Each row is a point. Examples show where two turns around zero, p and q, send a point. Where does a point land after both, in the order given? Backwards means that the second turn is done in reverse. Each puzzle has new turns, and all numbers are rounded.

Turn p:
[ 31 -42  40] -> [-61  -2 -26]
[ 22   0 -12] -> [-12   7  21]
[-66 -16  -8] -> [ 40 -49 -25]
[ 0 30 -3] -> [20 22  6]
[ 13  28 -17] -> [13 22 24]
Turn q:
[-22  37 -35] -> [ 46  -1 -31]
[ 14 -55   4] -> [-55  16  -2]
[-43  50  -5] -> [65 12  0]
[16 21 12] -> [  9 -24  14]
[ 11 -38  15] -> [-40  10  11]
[ 24 -15   9] -> [-26 -13   8]
Where do these land?
q, then p: [26 24 58] -> [-39  -1 -55]
q, then p: [-19  18  -8] -> [-12  16  18]
p, then q: [-15 -36 -25] -> [-37  26   7]
q, then p: [ 46 -18 -46] -> [ 18 -61  22]
p, then q backwards: [-20  -3 -12] -> [ 7 23 -1]
q, then p: [-18  14  33] -> [-17  30 -21]

Turn p:
[31 28 -7 23 26 53] -> [-23 -36  35 -38 -37   2]
[-14  22 -16  -6 -16   5] -> [ 4 -4 18 -3 22 20]
[ 44 -15  23 -48  61  18] -> [-78  19 -13   4 -47 -11]
[ 33   6  16 -14 -19 -45] -> [ 19  54  -2  13 -20  12]
[-35 -16  -7  -7   5 -43] -> [ 13   7 -14  47  26 -12]
[ 32   6 -23  31 -25 -14] -> [ 37  18  32 -19 -10 -14]
[-12  13  18  25   1  11] -> [ 15 -28  -6  -4 -11  13]
[-79 -44  -5  -4 -32  13] -> [ 13 -28 -48   1  77 -10]
Turn q:
[-23 -14  26 -10 -23  -6] -> [-26   8 -19   3 -18  24]
[ -7 -19  23  -9  26  13] -> [  1 -15   6  18  11  34]
[-27 -13 -91   3 -14   1] -> [-20  22   5  49   9 -78]
[ -7  71  23  33 -18  11] -> [-24 -12 -10 -76  21 -11]
[ 28  12   8  42 -23 -16] -> [ 19  37  -6 -42   4  -5]
[ 79 -19   8 -17 -20 -11] -> [ 74  10 -24  -6 -36   5]
[-30 -13 -18 -16  36  25] -> [-17 -27  16  41  24  -1]
[-14  -5  20 -25  36 -16] -> [ -8 -23  31  13 -14  30]
Where do these land?
p, then q: [-16  40  31   7  18  29] -> [ -5   9 -44  39  21   9]
p, then q: [ 43 -12 -45 -22 -11 -14] -> [-22 -26  22 -49 -24  15]
q, then p: [ 12 -43 -45  -2   5  20] -> [ 37 -11  29  10 -40 -21]
p, then q backwards: [ -9  16  31  31 -21   6] -> [ 38   2  30 -18   1   8]
q, then p backwards: [-27  25   5  16  10 -42] -> [ 39  17 -27 -16   8  26]
q, then p: [  5 -36 -49 -49 -28  -8] -> [ 78   9  24  -6   2 -15]
p, then q: [-8 10 72 17 27  9] -> [  0  33 -49  34  10 -41]

Turn p:
[ -1 -11  -4  28 -29 -43 -23  12  14] -> [ 24   4   4 -50  -2 -11  -8  24  25]
[  4 -36 -28   6 -14   1 -46 -28   7] -> [ 12 -30   2 -17 -28  26  23  43  10]
[ 30  53  35 -57  13 -10  45 -27 -12] -> [-46   6 -51  21  17 -51  12 -36 -43]
[-21  22 -29 -27  51   1  33  28  22] -> [ 37  -7   3  42 -13 -20  -9 -60  -8]
[ -8  -7 -37  56 -33   5 -46 -25 -23] -> [ 11   9   4   1 -14  21   7  76  48]
[-2 24 16  7 48  9  2 46 -8] -> [-10  32  37  20 -19 -15 -19 -41   1]
[ 12 -19   1  47 -33  17  -4 -30  27] -> [ 13   6 -14 -17   3  34 -25  55 -15]
[ 27  32  38 -79   9  23  20  15  11] -> [-47   1 -38   2  -3  -1  13 -75 -36]
[ 23 -13  -4 -29  54  -2  45  38 -19] -> [-21 -36  29  29   1 -29 -29 -55 -11]
[-39 -26  24  26 -10 -10 -20 -27  -4] -> [ 17  15  29 -18  23  11  30  39 -10]
[-25 -18 -14  22 -56   9  -5  -2 -17] -> [  9   0  -6 -11  35  33   5  32  39]
Turn q:
[  4  43 -18 -14  21  -9   2 -25  -2] -> [  6 -25  15  -6  14  26 -19  19  32]
[ 47 -35  25 -20 -37  26   4  26 -46] -> [-15  21   3 -36 -72  -7  -8 -21 -39]
[ -1  -3 -10   2 -15 -44  -8   7  -5] -> [ -1  -2   6  -9  20 -31 -26  11 -13]
[ 16  16 -16  10  23 -27  19 -30  56] -> [ 32  -8 -29  -4  37  -4 -13  -2  55]
[-11  32 -17  39  26   9  21  28  33] -> [44 -3  1 -8 38 10 47 10 11]
[ 13 -55  37 -42 -45  25 -40  25  -4] -> [-42  -3  -8  13 -71 -48   8 -31 -28]
[-31  17 -28 -24  30 -33  33  26  38] -> [ 17 -30  27  -8  63 -11  10 -35  22]
[ 30 -26  54 -12 -20  21 -70  13 -53] -> [-37 -21 -22   9 -81  -9  -9  21 -61]
[  9 -46  36   9  26  19 -20 -32 -59] -> [-40  11 -42  13 -29  47 -23  -1 -47]
[-33  35   8  14   6  22  26 -30   2] -> [22 15 20 36 11 41  5  7 20]
[-23  11 -14  15 -27 -33  28  13  35] -> [ 33  19  21   6  38 -38   0  -6  14]
[-19  11 -56  22  12  23   3 -20   5] -> [-20  22   8  -6  34  23  27  27  33]
Where do these land?
q, then p: [ 11  13  42  15  65  -9  -2  26 -31] -> [-48 -51  23  35   0  33  -5  14  17]
q, then p: [ 53 -68  20  -1  -9   4  -9  14  24] -> [ 28 -38 -53   8   8 -27  31  22  38]
p, then q: [  4 -47 -25  16   7  17  27 -14  48] -> [-37   6 -32 -31 -46   3  14   9 -30]
q, then p backwards: [ 18   4 -13 -14  -5   8   1  13  -4] -> [  8 -10   5  -4   0 -15 -21  10   1]
p, then q: [ 12 -14 -19 -15  18  52   8  -2  15] -> [-21  44 -13  10 -21  12  21  21 -10]
q, then p: [ 19  27  28 -11  21 -46  -3 -41 -48] -> [-28  -1  33 -17 -47  50  23  10  31]
q, then p: [  2  50  28  13 -35   2  61  11  -6] -> [-68  23 -31 -27 -21  -4 -26   9 -24]
q, then p: [-39  21 -40  -5  25 -32   6  -1 -54] -> [-26  25  63  18  -9  15  28 -32 -21]
q, then p: [-41 -17 -12 -31 -38   7 -20 -11  23] -> [ 43  37  13 -21  24 -23   1  21 -14]
q, then p: [  3  -9   6  17  17  35 -28 -13 -59] -> [-10  17   7  31  30  42   4 -17  45]
q, then p: [ 10  23 -11   9 -35  -5 -59   8   6] -> [ 16  -3  19 -46  21 -15 -21 -28  33]
p, then q: [-54  14  -5   8 -31 -31  18  10  87] -> [ -9 -34 -13 -77 -41  24 -31  15  48]
